Each wall is flat, endless, passes through zero and stands at right angles to its row. A trip goes straight from one point to another. Which walls does it cross, in order?
(in the rows, 128 means zero)

Walls:
(1): [143 183 118]
(2): [97 93 78]
(3): [157 151 127]
(4): [122 201 134]
(5): [137 134  79]
(6): [ 63 112 176]
(7): [135  89  97]
Trips:
[115  74 131] to [148 153 157] -> 2, 7, 3, 4, 1, 6
[163 122 131] to [124  97  83] -> 1, 2, 3
[150 139  82] to [131 183 214] -> 2, 7, 5, 6
[162 182 138] to [135 143 125] -> none
[121 124 103] to [130 103 134] -> 6, 5

Walls:
(1): [128  75 163 139 118 109 164 109 131  92 187]
(2): [143 113 132 197  99 142 143  80 153 128 160]
(3): [110 145  97 169 158 121 146 122 111 169 163]
(4): [136  87 112 155  95  84 166  70 129 132 107]
(5): [124 102 128  87 122 108 142  98 129  96 123]
(6): [103 143  97 118 110 181 155  83 142 137 168]
(7): [117 132 108 159 128 147 101 165 148 116 114]
(8): [129 202 153 143 103 152 136 128 157  99 181]
Trips:
[161 129  95 114 129 142 159 161 170 135 164] to [ 93 145 158 117 148 163 101 134  77  70 121] -> 2, 3, 5, 1, 6
[125 113 118  93 188 169 118 106 134 138 134] to [ 93  85 110 155 123 174 103 139  99 129 217] -> 1, 5, 7, 2, 8
[ 41  68 117 178 170 167 159 160 188  98 163] to [169  77 146 128 202  83 146 111 159 182 190] -> 8, 4, 7, 5, 6

Walls:
(1): [124 110  96 102 172  87 136 150 132 194 128 145 119 170 174 152 129 169
 121  80 132 145 115  48]
(2): [117 124  44  75 177 103 170 128 131 111 114 118 103 129 136 116 157 132
  96 118 117 140 167 130]
(3): [159 171 108 104 118 112 138 157 135 126 118 123 130 126  97  95  34 127
 142  77 120 157 142 143]
(4): [167  66 131  98 126 110 136 161 135 132 115 148  56 148 175 122  82  76
  98  72 167 127 146 132]
(5): [ 98 109 114 136 142 137 115  88 123 134  89 148 159  72  91 116 133 158
 194 103 146 150 129 126]
Trips:
[ 97 111 119 127 101 153  92 123 188  95  96  86  50 166 107 110  72 164
 107 162 173 139 143 169] to [203 142 139  93 136 177 218 136 181 150 133 128  62  90 172 172 127  96
  86 171 140 116 130 159] -> 3
[127 109 111 143 140 124 108 125 136  60 138 142 165 207 119 130 170 114
 135 153 121 190  95  86] to [162 146 100 114 122 126 133 102  64 124 105 148 199 117 187 179 133 188
  48 116 108 105 139  61] -> none
[192  93 115 146  93 132 152 125 113 134 109  87 140 125 117 100 121  78
  64 126 118 118 179 122] to [101 162 107 127 168 130 129 110 171 108 159 107 138 150 158 135 119  67
 206 135 109 158 149 135] -> 4, 5
[110 186 170  91  82 156 143 132 118 133 139 128  97 133 106  73 174 108
 143 193 143 132  92 136] to [103 106 160 126 109 186 143  91 142 118  86 140 156 151 120 111 121 107
 117 129  60 193  70 124] -> 5
[111 137 158 128 140  67 105 178  50 122 147 128 139 168 141 173  93 144
 122 164 158 174 150 156] to [158 109 118  99 132 119 109 110 109 106  98 107 122 110 115 106 113 145
 102  84  96 149 142  84] -> 2, 5
[159 119  83 149 105  61  87 139 171 119 124 190 142  93 184  64  97  86
  54 193 122 119 185 121] to [133 148 148 117  72 139 177  50 111  93  64 119 131 185 116  84 129 153
  95  73 156 112 121 136] -> 5
[122 113 124 105 135 108 197 110 114 153 152 125 163 107 142  79 168 156
 139 144 121 133  87 182] to [147 118 112  86 152 184 119 149 151 106 128 160 139  89 157 218 114  99
  75 117 141 107 149 154] -> 5, 4
[ 92 146 168 116 132 103 125 161  60 141 163  97 132 110 140 157 164 146
 185 131 138 126 158 120] to [ 83 127 137 125  82 121 126 100 183 154 125 139 195 104 100 103 159 151
 139 146 120 116 132 130] -> 1
[ 88 106 114  89 173 174 151 131 108 106 146 143 109 158  49 111 173 173
 158 117 142 122 160  95] to [150 168 112 120 166 147  26 116 171 131 113 147 154 107 114 103  89 123
 133 105  72 100 116 131] -> 3, 1, 2

Walls:
(1): [ 64 138 104 112 154 158 156 180 113  78  91 168 136 156 120 129 151 131
 134 105 153 128 147 161  97 111 116 131 167 108 144 127 144 157 132 178
 159 125 132 155  98 138 139 128 144 127 130 120]
(2): [ 82 139 130  77 107 127 123  98 142 132 110 130 136 159 114  89 131 174
 160 145 139 126 113  73 109 172 127 152 107 138 158 110 147 113 143 106
  63 116 183 107  48 105 140  88  77 123 142  80]
(3): [138 158 163 132 136  99 136 165 158 145 144 115  91 161  77 121 108 154
  37  73 168 139 124 124  84 184 120 116 174 186 177  98 127 154 158 179
  83 125 131 136 168  96 188 156 117 123 138 143]
(4): [120 150  95 114 133 130 110 104 171 126 110 161 132 131 122 113 115 160
 144 124 164 172 142 101 113  99 129  88  99  97 194 152 159 155  85  86
 180 178 133 192 125 125 118 121 180 105  99 108]
(5): [159 120 118 161 131 135  91 150  88 134 116 174 182 122 179 162 106 128
 132 113  98 110 148 100 114 152 100 129  93 150 140  84 168 160 188 121
 148 134 133 112 175 155 134 110 147 130  86 121]
(6): [132  75 143 179  84 112 203 109 145 103 144 130 150 139 128 142 160 148
 141 134 109 158 129 163 114  89 111 182 122 168 120 101 141  79  82 144
 152  70 138 175 104 146 119 162 122 140 118  47]
(7): [126 139 125  74 120  62 159 132 115 128 153 146 138  95 121 144 145 173
 186 120 103 182 106 178 176 154  29 134  90 151 170 160  89 122  97  50
  57 149 127 145 135 121 104 179 175 107 165 142]
(8): [172 133 101 137 147 109 105 105 102 109 151 113  96 123 138 151 145 175
  91 108 168  93 165  73 165  96 150 140 163  98 186 155 159 107  70 132
  89 127 151 167 193 144 142  88 105 205 110 165]
(9): [119 142 140 201 114 111 122 155 155  93  99 130 146  86 160 104 125 104
  92 131 127 103 102 149 135  94 137  55  91 133 128  86 163 111 157 154
 119 114  95 109 173 129  16 173 143 167 132 118]
(10): [103  84 128 133 101 149 154 155 136 158  99 142 119  73 154 148 190 169
 119 122 109 135 131  80 115 175  67 138 139 130 136 140 172 131 122 121
  75 158 139 150  92 127 106 105 115  98  91 170]
(11): [156 127 134 112 146 123 147 142 146 157  59 175  84 100 102 103 132 146
  94 148 129 181 175 123 140  83 104 178 122 100 141 150 102 175 168 109
 171  88 170 132 133 159 162 125 119 106 106 130]
Trips:
[ 69 144 104 135 111 142 123 154 150 129 148 133  72 180 130 111 131 127
  97  90 119 179 145 156 118 157  92 113 208 160 113 129  75 117  85  97
  93  91 160 125 104 107 179  78  94 105  80 131] to [ 99 130 101  91  77 105 165 156 167 112 107 138 168  58 163 101  95 116
 125 124  76 131  88 206 119 132 108 160 156 145 177 112 151  98 114 187
 150 125 120 168 129 148  91  82 193 106 140  94] -> 4, 11, 9, 2, 3, 5
[ 92  72 123 121 142 133 156 158 211 114 135 166 110 157 175 149  72 119
 132  66 155 132 132 123 172  97 170 121 156 207 157 126 140 121 107 101
 147 140 169  80 104 162  83 167 110 152 102  91] to [141 121 126 151 111 167 150 177 114 109 129 127 136  59 170 134 122 112
 207 148 124 138 168 140  98 179 165 155  95 173 199 164 139  78 154 146
 151  77 131 191 114 129  92 134  76 179 122 127] -> 5, 3, 10, 8, 4

Walls:
(1): [136 131 149 160 108 101 203 116 117 119 133 131 107 138 106 123 165 153
  90 145 116  87 109 187 122 124 135 115 108 134 113 130 110 146  93 129
 115 131  81  65 154  99 199 131 108 131 190 131]
(2): [ 93 124  91 148  97 121 124 128 101 113 150  95 122 134 123 101 137 157
 144 125 114  93 154 177 140 142 121 139 170 172 153 173 161 132 130 131
 137 167 112  84 163 142 168  89 142 112  96 146]
(3): [124 154 163 155  83 136 161 120 129 158 116 223 157 105 103 156 106 113
 139 118 156 155 159 148  83 195 147 148 127 122 148 128  82 141 108  73
 129 105 118 169 147  90 124 146 116 168 132 104]
(4): [141 153 192 132 193 186 150 103 177 132 149 173 161 177  72 140 106 128
 123 173 123 226 162  95 124  96 128 187 148 112 143 198 193 110 148 128
  92 103 105 119 142 117 123 161 134 122 118 190]
(5): [172 104 111  79  97  93 108 132  90 144 117  82 156 141  86 129 126 114
 119 137 137 125 112 120 124 168 136 103 132  81 127 158 118 105 104 120
  99 111 127 150 162 111 126 106 108  96  94 134]
(6): [180 193 138 111 111 144 126 141 101  98 154 186 104 126 159 113 111  69
 139 114 122 169 181 174 154 195  74  94 113  91 165 195 143 147 169 113
 147 128 156 108  91 118  98 139 138 159 109  95]
(7): [126 118 135 137 124 116 106 150 174 115  99 148 148  90 108 137 145 141
  57 141 128 134 136 161 103 142 137 189 157 131 172 128 181 174 109 151
 205 126 142 142 130 130 139 107 140 134 183 154]
(8): [137 146 154 175 155 128 140 157 111 114 125 111 150 175 100 104  98 117
 117 146  88 116 114 108 150  87 110 117 111 118  76 157 176  94  95 137
 105 113 145 158  46 117  86 130  78 131 115 106]
(9): [173  89 118  80 146 127 152  74 147 200  83 143  65  89 131 132 145 130
 107  96  99  81 109 159 117 102 115  74 122 141 118  37  99 168 117  95
 158 104 147 125 136 179 126 132  81 130 134 162]
(10): [ 72  97 142 110 108 173 118 135 100 146 115 133 139 135 196 160 170 113
 141  98 117 121 186 114 133 110 121 147  95 159 127 145  90 105 161 138
 123 119 120 139 157 109 145 123  76 111 144 175]
Trips:
[128 128 132  74 129 163  77 127 125 141 132  51  59 131 157 115 109 132
 119 152  97 137  97 110 129 116 110 148 120 108 139  88 149 129  70 104
 121 140 116  61 162 145  65 116 113  82 165 134] to [102  95 115 122 135 115 178 121  78  92 127  93 127 111 173 170 121 151
 127 137 168 142 106 163 157 169 180 115 132  97  81 149 195 100 128 112
  96 124 125 101 120 127 138 104  85 138 101  56] -> 8, 1, 9, 6
[ 84 169 187 101 126 158 153 155 145 125 131 139 136 150 154 204  75  53
  98 121 249 140 134 139 165  90  96 120 109 132  90 112 117 115 101 174
 115 124 150 181 127  63  96 124 119 118  91 116] to [109 143 151 160 168 124 133 138 117 150 125 100 128 142 154 121 142 110
 118 189 135 163  98  79 149 113 165 117 152 188 113 156 160 139 102  81
 128 181 119 106 132 102 135 110 113 128 147 133] -> 6, 3, 1, 2, 10
[100 115 103 137 171 154  69 145 139 144 182 118 120 136 113 158 127 155
  85 178 109 145 120 121 142  68  86 142 127 124 168 101 139 152 119 125
 150 137 106  74 106 135 105 132 138 154 121 115] to [156 155 106 163 115 103 179 107 174 102 148  94  97 164 114 144 190 132
 173 119 182 110 142 109  99 129 134 135 147 103  85 121 139 129 144 118
 167 129 137  68 124 129 116  57 105 108 129 129] -> 1, 8, 9, 4, 7
[125 123  89 103 120 126  91 138 184  66  81  89 145 132 149 124  88 135
 148 115  89  55 112 147 136 129  85 161 132 152 136 102 106 166 142 136
  77 210 112 136  93 133  63 103  83 150 147 140] to [ 80  45 147 104  86  69 107 132 129 136 142 143 111 126 115 131 125 132
  88 197 152 130 156 168  77 136 136  95 145 152 139 112 130 100 161 117
 118 111 146 133  68  94  85 105 113 113 198 177] -> 5, 1, 2, 8, 3
[ 93  99 155 133 128 129 139  69 121 154 126 121 137 142 138 139 101 101
 116 148 112 184  76  87 127 146 113 121 121  85 191 208 129 106 108 123
  93 157  92 144 164 106 141 152 131  69 151 113] to [ 74 124  98 118 187  96 168 163 176 175 104 103 175 157 126 197 143 144
 167 154 104 153 137  62 170 127 100 104 111 129 117 123 102 116 123 102
 166 156 119 191 127 120 128 129 131 205 127 180] -> 1, 8, 5, 9

Walls:
(1): [133 123 140 100 122 129 115 182 131 101  87 178 117 102 108 174  97 140
  66 145 133 132 157 134  97 132 157  79  94  94  96 131 123 124 109 121
 128  85 131 133 182 133 170 127  82 110 110  92]
(2): [116 135 131 116 117 162 179 156 208 120 122 125 171 114 160  86 145 120
 142 142  97 100 108  91 137 133 150  74 105 183 155 162 140 150  83  89
 117 118 156 117 131  71 110 115  87 139 113 152]
(3): [161 137 161 162 118  65 107 206 126 125  95 121 126 114  97 156 142 110
 144 114 128 168 105 102 107 149 160 126 165 115  85 111  92  85 172 132
 174  98 141 110 122 140 171 152 133 138 222  65]
(4): [114 125 119 175 177 124 162 119 166 127 103 133 122  91 128 181  85 109
  98 126 128 128 188 149 126 126 167 121 164 107 116 162 119 182 128 203
  85  63  74 109 111 145 165  57 173  98 116 181]
(5): [102 165 138  80 109 165 158 123 205  93 197 163 142  92  76 152 127  85
 124 120 150 148  90 131 104 127 104 175 109  72 147 144  90 126 101 133
 130 117 106 124  93 148 115 105  62 142 108 103]
(6): [116 155 133 186  90 143 126 136 175  91 135 121 131 128 187  95 156 177
 147 150 152 108 133 109 121 182 126  27  92 116 138 167 175 103 152  97
 108 104 146  95 105 129 147 147 135 109 101 106]
(7): [146  61 155 151 130 120 121 178 151 103 115 129 135  98 200 145 106 130
  56  98 152 139 133 126 145 132 121 202 173  98 158  98 142 149  87  92
 114  96  79 128 190 111 149 172 133 136 171 186]
(8): [154 157 132 187 153 145 152 119 113 145 161 133 166 119 138 128  67 169
 116 143 166 143 155 145 149 170 104 173 151 187 148 133 112 141  72  99
  99 103 130 127  91  86 131  50  74  50 139 118]
Trips:
[178 194 144 154 147 136  96 120 132  92 122  93 131  34 133 144 173  97
 153 156 139 107 122 122 164  90 100 128 131  86  73 108 122 102 116  93
 115 111  84 134 183 135 164 148 139 157  65 185] to [136 143 149 157 137  87 189 118 153  62 137 117 188 188 125 109 145 119
 164 153 148 156 150 127 223 107  66 114 135 123 162 160 166 188 114 158
 170 146  97  99 134 114 113 111 180  79 160 135] -> 1, 2, 5, 8
[118 148 100 121 151  96 123  88  64  93  82 128 105 142 143 131 113 112
 116 116  72 184 106 193 155 161 160 129  76 185 175 111 120  85 129  74
 122 120 189 125  96  72 126  85 148  87 108 158] to [ 94 116  97 113 105 181 198 147  68 126 150 151 111 193 165 106 142 133
  95  83 111 174  89 143  62 100 184  78 130 117 136 162 107 100  74  99
 122 178 160 119 135 165 131  92 134 110  64 142] -> 6, 1, 8, 5
[137 122 107 146 167  74 169 139 139 114 118 153 149  98 122 129 176  89
  98 126 114 140 146 109 111 137 144 126  75 118 131 163 107  98 145 113
 191 115 101 104 155  86  52 114 170 129 110 104] to [124 136  93 107 151 106  92 100 133 103 130 179 167  91 182 132 156  91
 138 122 208  84 137 217  73 112 147 120 108  87 101 116 164 154 130 168
  66 114 126  97 180 152  49 138 151 134  91 106] -> 3, 2, 7
[154 140 154  88  53  83 117 174 156 109 177 120 126  70 110 164 110 151
 162 134 102 142  81 132 114 166 152 205 101 106 163 119 162 168 131 150
 110 139 130 118 133 161 170 119  82 147 145  73] to [129 113 112 115 116 171  74 116 128  71 189 164 166 142  76  71 124 119
 130 189 168 194  81  88 106  93 120 156 107 114 127 114  47 179 169 107
  85 126 131  87 139 161 163 173 127 110  81 192] -> 3, 1
